Rows are points. Before rounding, the points of a table are all equally far from one centre. They may lie mostly on one side of it. Where is the centre, to within rounding?
In the rows, 128 means zero.

Points, 5 rows:
[[166  58]
 [134 173]
 [177  74]
 [183 121]
 [ 77 165]]
Centre: [114 105]

Points (13 x 8):
[[ 90  82  80 161  99 194 173 113]
 [ 64  50 170 158 153 107 130 104]
 [ 90 101 176 187 171 189 123 133]
 [ 94  43 159 204 170 126 167 140]
 [ 99  78  90 211 137 178 176 157]
 [125  28 116 143 147 190 119  96]
 [132  55 113 200  85 103 110  95]
 [154  46 129 136 191 127  91 121]
 [141  38  92 177 182 157 103 141]
 [103  43 178 155 174 144 103 121]
 [122  41 151 219 119 148 115 103]
 [151  62  70 175 131 115 102 164]
 [ 98  61 156 186 210 135 140 144]]
Centre: [123  99 121 160 143 134 142 115]

Points (21 x 14):
[[121 122 138 153 131  97 108  73 162 110 197 236 144  89]
 [159 149 181 144  70 105 152  75 219  76 109 206 154  90]
 [115 213 173 146  78  82 141 106 137  87 164 104 140  61]
 [141 111 149 155  95 108 120  60 209  48 107 165 168  64]
 [131 199 156 100  94  68 156 126 138  52 178 181 157 113]
 [ 83 183 187  96 128 113 105  53 115 111 171 190  93  84]
 [ 71 179 170  87 142 141 106 131 156  88 107 126 118  89]
 [158 134 188 127  71  52 135  93 161  31 162 149 145  71]
 [140 163 159 141  95  70 206  41 131  77 117 153 170 125]
 [ 91 173 198 102 152 101 164  86 161  70 112 164 161 141]
 [134 140 179 148  66  95 130 107 195  79 127 144 162  27]
 [110 120 206 121 177 119 142  59 152  72 136 207 121  62]
 [129 214 221 153 165 107 137  65 159  78 155 146 133  83]
 [153 156 213 138  91  97 168  75 133  86 147 142 151  14]
 [117 132 193  78  95  96 102  60 190 100 177 207  93 105]
 [140 141 135 112 119 163  87 132 171  82 139 194 184  53]
 [123 135 226 134 109  89 151  77 151  61 146 208 136 133]
 [ 89 168 178  53 103 122 119  53 121  94 179 177 140  96]
 [106 127 168 111 127  73 118  76 163 103 197 209 148  47]
 [142 116 177 134 126  94  94  41 206  37 130 154 136 132]
 [117 152 166 132 134  72 116  93 171  44 105 145 172  38]]
Centre: [157 145 146 121 122 115 135  87 147 106 138 150 120  97]

Points (30 x 24):
[[171 172 147 126  76  92  78  88 182 175 106 148 100 168 110 177  51 145
  155 125 134 172 106  40]
 [191 182 129 150 147 100  91  42 162 202 141 127 137 160 120 211  56 130
  121 177 126 156 148  63]
 [184 207 114 172 162 133  90  72 142 159  76 170  90 166  72 183  68 133
   92 125  90 129  97  39]
 [167 205 113 156 150  96  60 108 155 180 131 176 130 169 110 173  76 186
  149 140  99 200 107  65]
 [203 177 130 120 111 103  91  67 198 145 122 153 123 208 127 125  46 164
  165 135 115 155  89  32]
 [146 185 131 128 107  77 114  95 182 199  72 126 104 144 113 197  69 179
  120  91 108 145  90  60]
 [166 199 145 187 131 108  64  70 127 112 129 169 100 160 118 158  67 141
  122 123 106 198  86  56]
 [186 215  86 125 141 154  65 103 180 192  85 148 133 190 120 178  92 148
  170 140 157 130 122  56]
 [166 196  83 118 122 112 102  77 178 157  96 181 117 143 145 162  44 181
  129 163 110 185 159  84]
 [137 199 106 141 131 121  91  36 171 192 133 122 139 220 100 173  66 194
  125 121 147 150 147  81]
 [151 214 101 105 119 125  97 122 136 181 138 155 102 187 125 196  64 167
  134 152 130  81 108  75]
 [185 220 133 103 146 130  95  95 191 223 140 146 103 188  98 144  78 152
  129 161 135 136  68 105]
 [199 191 140 137  86 130  70  50 145 208  91 115 113 181 107 137  61 152
  130 155 127 146  89  45]
 [145 204 116 113  98  82  90  84 179 196 102 163 136 168 128 171  57 173
  128 161 127 162 106  50]
 [153 193  97 146  97  89  70  74 178 208  95 141 108 181 127 155  91 113
  149 151 133 137 159  81]
 [157 181 133 146 143 132  74  79 147 180 171 148 102 165 114 201  13 168
   88 132 113 112 123  84]
 [179 208 122 126 130 135  59  69 194 173 131 128  97 182 163 191  89 176
  124 117 132 111 116  73]
 [178 171  99 106 137 155 101 103 181 171 106 201 147 128  80 174  62 167
  127 128 169 137  87   7]
 [184 170 162 148 112 107  77  71 157 191 148 169 126 196 157 153 106 177
  110 117 121  94 131  20]
 [177 204 119 149  90 137  48  37 163 154 111 146 121 152 137 134  41 158
  137 113 121 106 139  73]
 [158 229 103 121 103  80  95  66 193 207 126 159 151 177 117 154 100 106
  123  97 115 107 135  64]
 [163 201 119 127 104 129  67  72 194 180 143 144 120 145  94 201  55 154
  149 137 147 156 108  74]
 [182 200 147 127 118  62  63  57 151 205 171 136  96 163 130 155 104 142
  123 144 121 148  91  63]
 [152 227 126 110 164 102  81  95 186 171 138 191  97 160 122 187  66 163
   76 117 102 131 115  74]
 [178 224 104 150 114  89  91  88 174 206 112 145 116 124 113 207  73 159
  132 123 115 154 138  48]
 [173 196 113 132  85 106  39 136 136 172 109 151 161 191 112 155  53 145
  140 108 135 195 141  39]
 [218 191 149 121  94 107 108  65 189 186 134 137 120 158 112 178  46 166
  144 135  97 159 102  49]
 [213 168 101 149  96 168  59  61 178 190 143 167 103 186 119 118  58 153
  105 130 111 148 109  46]
 [156 190 109 132 145 126  99  94 196 139 115 130  71 204  80 161  53 119
  115 110  90 163 113  44]
 [167 229  94 163 122 133  80  71 176 183 142 158 142 187 112 184  85 181
  156  94 139 121 130  52]]
Centre: [197 158 112 135 150 107 122 105 133 154 121 136 139 156 114 129  83 140
  99 103 159 141 120  91]
